Each row is a point. The points of each table are mixes of a few directions, plus a little noise. How many directions does each table use, and how many do they share? Where both have some left over, give the other angles between the two spaces (their principal angles), to ten degrees, smallest first.

First (7 x 3):
[[ 0.14  0.59  0.06]
 [ 0.08  0.28  0.03]
 [-0.13 -0.55 -0.06]
 [ 0.17  0.64  0.06]
 [-0.13 -0.51 -0.04]
 [-0.10 -0.43 -0.04]
 [ 0.00 -0.03  0.00]]
Second:
[[ 0.07 -0.10  0.22]
 [-0.47  0.28  0.17]
 [ 0.34 -0.10 -0.61]
 [ 0.05 -0.09  0.22]]
Directions: first 1, second 2, shared 0; angles 70

First (5 x 4):
[[ 0.14 -0.47  0.38  0.06]
 [-0.12  0.39 -0.33 -0.04]
 [-0.20  0.61 -0.50 -0.08]
 [ 0.04 -0.19  0.18  0.04]
 [ 0.11 -0.32  0.28  0.04]]
Second, 6 rows:
[[ 0.08 -0.24  0.20  0.03]
 [-0.28  0.90 -0.76 -0.12]
 [ 0.04 -0.12  0.10  0.02]
 [ 0.11 -0.36  0.31  0.05]
 [-0.01  0.05 -0.04  0.00]
 [ 0.07 -0.22  0.19  0.03]]
Directions: first 1, second 1, shared 1

First (7 x 6):
[[ 0.01  0.02  0.63  0.49 -0.46  0.17]
 [-0.12  0.02 -0.52 -0.42  0.39 -0.22]
 [ 0.00 -0.34 -0.15  0.59  0.13 -0.31]
 [-0.13 -0.14 -0.18  0.21  0.16 -0.30]
 [-0.10  0.21 -0.03 -0.44  0.03  0.06]
 [ 0.14  0.21  0.42 -0.15 -0.34  0.41]
 [ 0.20  0.01 -0.16 -0.29  0.10  0.19]]
Second, 9 rows:
[[-0.17  0.07  0.16  0.09 -0.10 -0.10]
 [-0.21  0.08  0.21  0.12 -0.14 -0.12]
 [ 0.69 -0.29 -0.69 -0.36  0.41  0.38]
 [ 0.32 -0.14 -0.32 -0.17  0.19  0.17]
 [-0.40  0.15  0.40  0.20 -0.24 -0.21]
 [ 0.34 -0.13 -0.33 -0.16  0.21  0.18]
 [ 0.20 -0.07 -0.19 -0.10  0.12  0.11]
 [-0.66  0.27  0.65  0.34 -0.40 -0.36]
 [-0.10  0.04  0.10  0.06 -0.06 -0.05]]
Directions: first 3, second 1, shared 1

First:
[[-0.30  0.11 -0.17 -0.37  0.14 -0.04 -0.67 -0.13]
 [ 0.30 -0.11  0.16  0.37 -0.14  0.04  0.68  0.14]
 [-0.25  0.09 -0.14 -0.32  0.13 -0.03 -0.57 -0.12]
 [ 0.10 -0.04  0.06  0.12 -0.05  0.01  0.21  0.04]
 [ 0.41 -0.15  0.22  0.51 -0.20  0.05  0.91  0.18]
 [ 0.09 -0.03  0.04  0.10 -0.04  0.01  0.18  0.03]
 [-0.33  0.12 -0.17 -0.41  0.15 -0.04 -0.73 -0.15]]
Second:
[[ 0.21 -0.15 -0.09  0.30 -0.68 -0.27  0.33  0.42]
 [ 0.19 -0.08  0.13  0.47 -0.24 -0.42  0.00  0.16]
 [-0.13  0.28  0.05  0.36  0.25  0.14 -0.05 -0.38]
 [ 0.05  0.01 -0.02  0.23  0.07 -0.07 -0.32 -0.13]
 [-0.29  0.06  0.04 -0.86  0.79  0.47 -0.29 -0.35]
 [ 0.09 -0.25 -0.11 -0.42 -0.15 -0.03 -0.09  0.28]
 [-0.01 -0.12  0.20 -0.36  0.10 -0.14  0.22  0.20]
 [-0.11  0.26 -0.19  0.28 -0.15  0.34  0.21 -0.21]]
Directions: first 1, second 4, shared 0; angles 30

First (9 x 9):
[[ 0.08  0.04 -0.13  0.19  0.01  0.01 -0.08  0.05  0.01]
 [ 0.08  0.04 -0.14  0.19  0.01  0.02 -0.08  0.06  0.00]
 [ 0.03  0.02 -0.05  0.07  0.01  0.01 -0.03  0.01  0.00]
 [-0.10 -0.05  0.15 -0.23 -0.01  0.00  0.08 -0.06  0.00]
 [ 0.49  0.28 -0.78  1.20  0.06  0.05 -0.46  0.35 -0.03]
 [-0.42 -0.24  0.68 -1.03 -0.05 -0.05  0.40 -0.29  0.01]
 [-0.24 -0.13  0.39 -0.60 -0.03 -0.03  0.23 -0.18  0.01]
 [ 0.25  0.14 -0.36  0.58  0.02  0.02 -0.22  0.17 -0.01]
 [-0.15 -0.09  0.24 -0.37 -0.02 -0.02  0.14 -0.10  0.01]]
Second:
[[-0.28  0.50  0.33 -0.10  0.27 -0.34 -0.35 -0.14  0.01]
 [ 0.15  0.03 -0.40 -0.09 -0.37  0.61  0.15  0.62 -0.16]
 [ 0.19  0.19 -0.21 -0.22 -0.26  0.41 -0.11  0.61 -0.34]
 [ 0.07 -0.01 -0.03 -0.10 -0.03  0.13 -0.03  0.15 -0.04]
 [ 0.28 -0.17  0.33  0.09  0.18 -0.81 -0.31 -0.55 -0.52]
 [ 0.07 -0.07  0.03 -0.31  0.11  0.37 -0.04  0.30  0.20]
 [-0.05 -0.08  0.07  0.21  0.03 -0.32  0.05 -0.36 -0.02]
 [-0.23  0.01  0.02  0.18  0.05 -0.10  0.14 -0.25  0.26]
 [-0.20 -0.43 -0.14  0.35  0.00  0.05  0.49 -0.42  0.59]]
Directions: first 1, second 4, shared 0; angles 60

First, 8 rows:
[[-0.57  0.50  0.11  0.02  0.10 -0.05 -0.34 -0.05  0.02  0.08  0.12]
 [ 0.28  0.37  0.15  0.02 -0.13 -0.01 -0.33 -0.06 -0.13 -0.19  0.17]
 [-0.61 -0.19 -0.67 -0.09 -0.14 -0.75  0.37  0.17  0.27  0.57 -0.18]
 [-0.14  0.00  0.01  0.05  0.07  0.36  0.09 -0.17 -0.12  0.09 -0.28]
 [ 0.39 -0.56  0.10  0.00 -0.20 -0.33  0.08  0.35  0.33 -0.24  0.35]
 [ 0.59 -0.19  0.24  0.12 -0.29  0.34 -0.10 -0.05 -0.05 -0.39  0.02]
 [-0.63  0.31  0.23  0.05  0.28  0.22 -0.20 -0.06  0.04  0.09  0.03]
 [ 0.62 -0.25 -0.13 -0.12  0.30  0.19  0.41 -0.15 -0.32  0.01 -0.20]]
Second:
[[ 0.36 -0.18 -0.27  0.07 -0.34 -0.17  0.07  0.00  0.01 -0.07 -0.05]
 [-0.78  0.45  0.66 -0.47 -0.02  0.06 -0.02  0.38  0.20  0.44 -0.23]
 [ 0.46 -0.31 -0.37  0.17 -0.32 -0.18  0.06 -0.06  0.01 -0.17  0.04]
 [-0.43  0.55  0.39 -0.27  0.37  0.27 -0.03 -0.04 -0.21  0.28 -0.21]
 [ 0.15 -0.41 -0.20  0.33  0.15 -0.04 -0.05 -0.09  0.12 -0.32  0.35]
 [ 0.04 -0.19 -0.07  0.13  0.03 -0.05 -0.02 -0.01  0.09 -0.13  0.15]
 [ 0.67 -0.39 -0.56  0.39 -0.04 -0.09  0.03 -0.29 -0.15 -0.35  0.17]
 [-0.47  0.49  0.42 -0.32  0.19  0.19 -0.01  0.09 -0.08  0.32 -0.22]]
Directions: first 5, second 3, shared 2; angles 60

First, 11 rows:
[[-0.39  0.13  0.23 -0.36  0.47 -0.03  0.13  0.33 -0.34  0.02  0.23  0.09]
 [-0.02  0.75  0.01  0.18  0.08 -0.24 -0.50  0.23  0.50 -0.56  0.35 -0.04]
 [ 0.86 -0.23 -0.17  0.33 -0.17 -0.51 -0.01 -0.40  0.39 -0.35  0.19  0.08]
 [-0.41  0.24 -0.10  0.16  0.02 -0.12  0.08  0.28  0.17  0.44 -0.05 -0.12]
 [ 0.02 -0.21 -0.02  0.00  0.17 -0.23  0.30  0.05 -0.07  0.25  0.11  0.03]
 [ 0.23  0.31  0.15 -0.16 -0.04  0.21 -0.50 -0.09  0.02 -0.81  0.16  0.05]
 [ 0.00 -0.39  0.01 -0.16  0.32  0.07  0.39  0.03 -0.11  0.27  0.08  0.15]
 [-0.53  0.28 -0.14  0.13  0.01  0.45 -0.10  0.28  0.33  0.38 -0.18 -0.03]
 [-0.02 -0.29 -0.01 -0.02 -0.44  0.18  0.03 -0.23 -0.37  0.27 -0.44 -0.16]
 [ 0.16 -0.39 -0.03 -0.01  0.17 -0.25  0.41 -0.05 -0.10  0.25  0.09  0.07]
 [ 0.17 -0.24  0.06 -0.10 -0.65  0.44 -0.26 -0.43 -0.47 -0.17 -0.53 -0.15]]
Second (8 x 12):
[[ 0.19 -0.29  0.64  0.27  0.27  0.21 -0.21  0.42  0.64 -0.04  0.39  0.24]
 [-0.02 -0.03  0.24 -0.08 -0.34  0.01 -0.12 -0.12 -0.46 -0.14 -0.20 -0.23]
 [ 0.20 -0.28 -0.17  0.14  0.12  0.03  0.03  0.06  0.46  0.23  0.07  0.32]
 [-0.08 -0.14  0.06  0.05 -0.19 -0.03  0.54 -0.27 -0.46  0.23 -0.26 -0.50]
 [ 0.27 -0.30  0.06  0.19  0.27  0.10 -0.26  0.29  0.79  0.12  0.27  0.53]
 [ 0.06 -0.03 -0.59 -0.18 -0.39 -0.14 -0.04 -0.41 -0.42  0.11 -0.41  0.01]
 [-0.29  0.52 -0.28 -0.18  0.27 -0.13  0.09  0.05 -0.10 -0.16  0.14 -0.08]
 [-0.32  0.53  0.01 -0.23  0.00 -0.10 -0.05 -0.01 -0.46 -0.32  0.01 -0.28]]
Directions: first 5, second 4, shared 2; angles 50, 80

First (9 x 14):
[[-0.27  0.37 -0.15 -0.26 -0.08  0.19 -0.30 -0.44 -0.01 -0.07  0.06  0.25
  -0.05  0.30]
 [-0.19  0.25 -0.10 -0.17 -0.05  0.14 -0.20 -0.31  0.00 -0.05  0.04  0.16
  -0.04  0.20]
 [ 0.79 -1.07  0.42  0.75  0.22 -0.56  0.86  1.31  0.02  0.22 -0.18 -0.72
   0.14 -0.88]
 [ 0.04 -0.06  0.02  0.05  0.02 -0.04  0.05  0.07  0.00  0.01 -0.01 -0.04
   0.01 -0.05]
 [-0.32  0.43 -0.17 -0.30 -0.09  0.23 -0.35 -0.53 -0.01 -0.09  0.08  0.29
  -0.05  0.35]
 [ 0.06 -0.08  0.04  0.06  0.02 -0.05  0.07  0.10  0.00  0.02 -0.01 -0.06
   0.01 -0.07]
 [-0.06  0.08 -0.03 -0.06 -0.01  0.05 -0.06 -0.10  0.00 -0.02  0.01  0.06
  -0.01  0.07]
 [-0.25  0.34 -0.14 -0.24 -0.07  0.18 -0.28 -0.41 -0.01 -0.07  0.06  0.23
  -0.05  0.28]
 [ 0.19 -0.26  0.11  0.17  0.05 -0.13  0.20  0.31  0.00  0.06 -0.04 -0.18
   0.03 -0.21]]
Second:
[[ 0.06  0.08  0.24  0.17 -0.01  0.56 -0.21  0.22 -0.16  0.18 -0.09 -0.19
  -0.31 -0.31]
 [ 0.06  0.08  0.26  0.18 -0.01  0.59 -0.22  0.23 -0.17  0.19 -0.09 -0.20
  -0.33 -0.33]
 [-0.09 -0.12 -0.38 -0.26  0.00 -0.85  0.31 -0.33  0.25 -0.28  0.13  0.29
   0.47  0.47]
 [-0.07 -0.10 -0.32 -0.22  0.01 -0.74  0.27 -0.29  0.21 -0.25  0.11  0.25
   0.41  0.41]
 [-0.10 -0.12 -0.41 -0.28  0.00 -0.94  0.35 -0.37  0.27 -0.31  0.14  0.31
   0.52  0.51]
 [ 0.09  0.11  0.37  0.25  0.00  0.85 -0.31  0.33 -0.25  0.29 -0.13 -0.28
  -0.47 -0.47]
 [ 0.07  0.08  0.26  0.19 -0.01  0.62 -0.23  0.25 -0.18  0.20 -0.09 -0.21
  -0.34 -0.34]
 [-0.02 -0.03 -0.10 -0.07  0.00 -0.23  0.09 -0.09  0.07 -0.07  0.04  0.08
   0.13  0.13]
 [ 0.02  0.02  0.06  0.04  0.00  0.15 -0.06  0.06 -0.04  0.05 -0.02 -0.05
  -0.08 -0.09]]
Directions: first 1, second 1, shared 0; angles 80

First, 10 rows:
[[-0.08 -0.07 -0.22 -0.33 -0.13 -0.67 -0.39 -0.22  0.28  0.20  0.17 -0.05
  -0.36  0.04  0.31 -0.19  0.19  0.37]
 [ 0.00 -0.08 -0.05  0.35  0.18  0.00  0.32  0.09  0.02  0.02  0.23  0.10
  -0.04  0.23 -0.14  0.45 -0.30 -0.07]
 [ 0.30  0.40  0.31 -0.05 -0.36  0.74  0.09  0.01 -0.28 -0.18 -0.30 -0.12
   0.20 -0.28  0.07 -0.38 -0.02 -0.37]
 [ 0.27  0.42  0.42 -0.11 -0.34  0.91  0.04  0.01 -0.37 -0.20 -0.47 -0.16
   0.42 -0.44 -0.08 -0.51  0.18 -0.38]
 [-0.21 -0.22  0.01  0.36  0.34  0.03  0.27  0.04  0.03  0.15  0.27  0.01
   0.30  0.16 -0.51  0.56 -0.05  0.12]
 [-0.22  0.09  0.07 -0.08 -0.18 -0.14 -0.13 -0.37  0.31  0.49  0.47 -0.30
   0.27 -0.08 -0.40  0.16  0.32  0.54]
 [ 0.17 -0.12 -0.12  0.12  0.22  0.01  0.16  0.32 -0.20 -0.36 -0.28  0.28
  -0.23  0.15  0.30  0.02 -0.34 -0.40]
 [-0.24 -0.55 -0.28 -0.06  0.61 -0.45 -0.09  0.35 -0.09 -0.28 -0.32  0.36
  -0.18  0.14  0.15  0.07  0.02 -0.08]
 [ 0.24  0.28 -0.20 -0.24 -0.58 -0.56 -0.24 -0.31  0.32  0.16  0.33 -0.12
  -0.67  0.18  0.63 -0.25 -0.19  0.18]
 [-0.19 -0.17  0.07  0.00  0.25  0.09 -0.02  0.07 -0.05  0.03 -0.10  0.01
   0.30 -0.11 -0.30  0.08  0.21  0.07]]
Second (8 x 18):
[[-0.01 -0.28 -0.30  0.02 -0.03 -0.65 -0.25  0.26  0.13  0.11  0.13  0.23
  -0.41  0.13  0.21 -0.05 -0.12  0.16]
 [ 0.21  0.33  0.18 -0.05 -0.15  0.44  0.22 -0.29 -0.06 -0.17 -0.12 -0.17
   0.00  0.01  0.17 -0.02 -0.11 -0.26]
 [-0.16 -0.04  0.12 -0.11  0.10  0.14 -0.04 -0.12 -0.01  0.03 -0.07 -0.10
   0.26 -0.14 -0.22 -0.01  0.28  0.12]
 [-0.08 -0.17 -0.36  0.18  0.16 -0.73  0.14 -0.17  0.36  0.14  0.51  0.06
  -0.51  0.53  0.23  0.56 -0.38  0.23]
 [-0.06 -0.45 -0.08  0.55  0.53  0.14  0.30  0.74 -0.33 -0.19 -0.17  0.43
   0.17  0.11 -0.36  0.37 -0.32 -0.31]
 [-0.30  0.09  0.28 -0.58  0.05  0.29 -0.34 -0.46  0.03  0.08 -0.31 -0.36
   0.53 -0.45 -0.27 -0.40  0.84  0.30]
 [ 0.13  0.27  0.21 -0.27 -0.05  0.47  0.06 -0.21 -0.17 -0.31 -0.41 -0.12
   0.08 -0.15  0.26 -0.31  0.11 -0.31]
 [ 0.29  0.21 -0.01  0.27 -0.64 -0.07 -0.08  0.24  0.05  0.32  0.39  0.03
  -0.17 -0.06 -0.03 -0.11 -0.29  0.08]]
Directions: first 4, second 5, shared 4
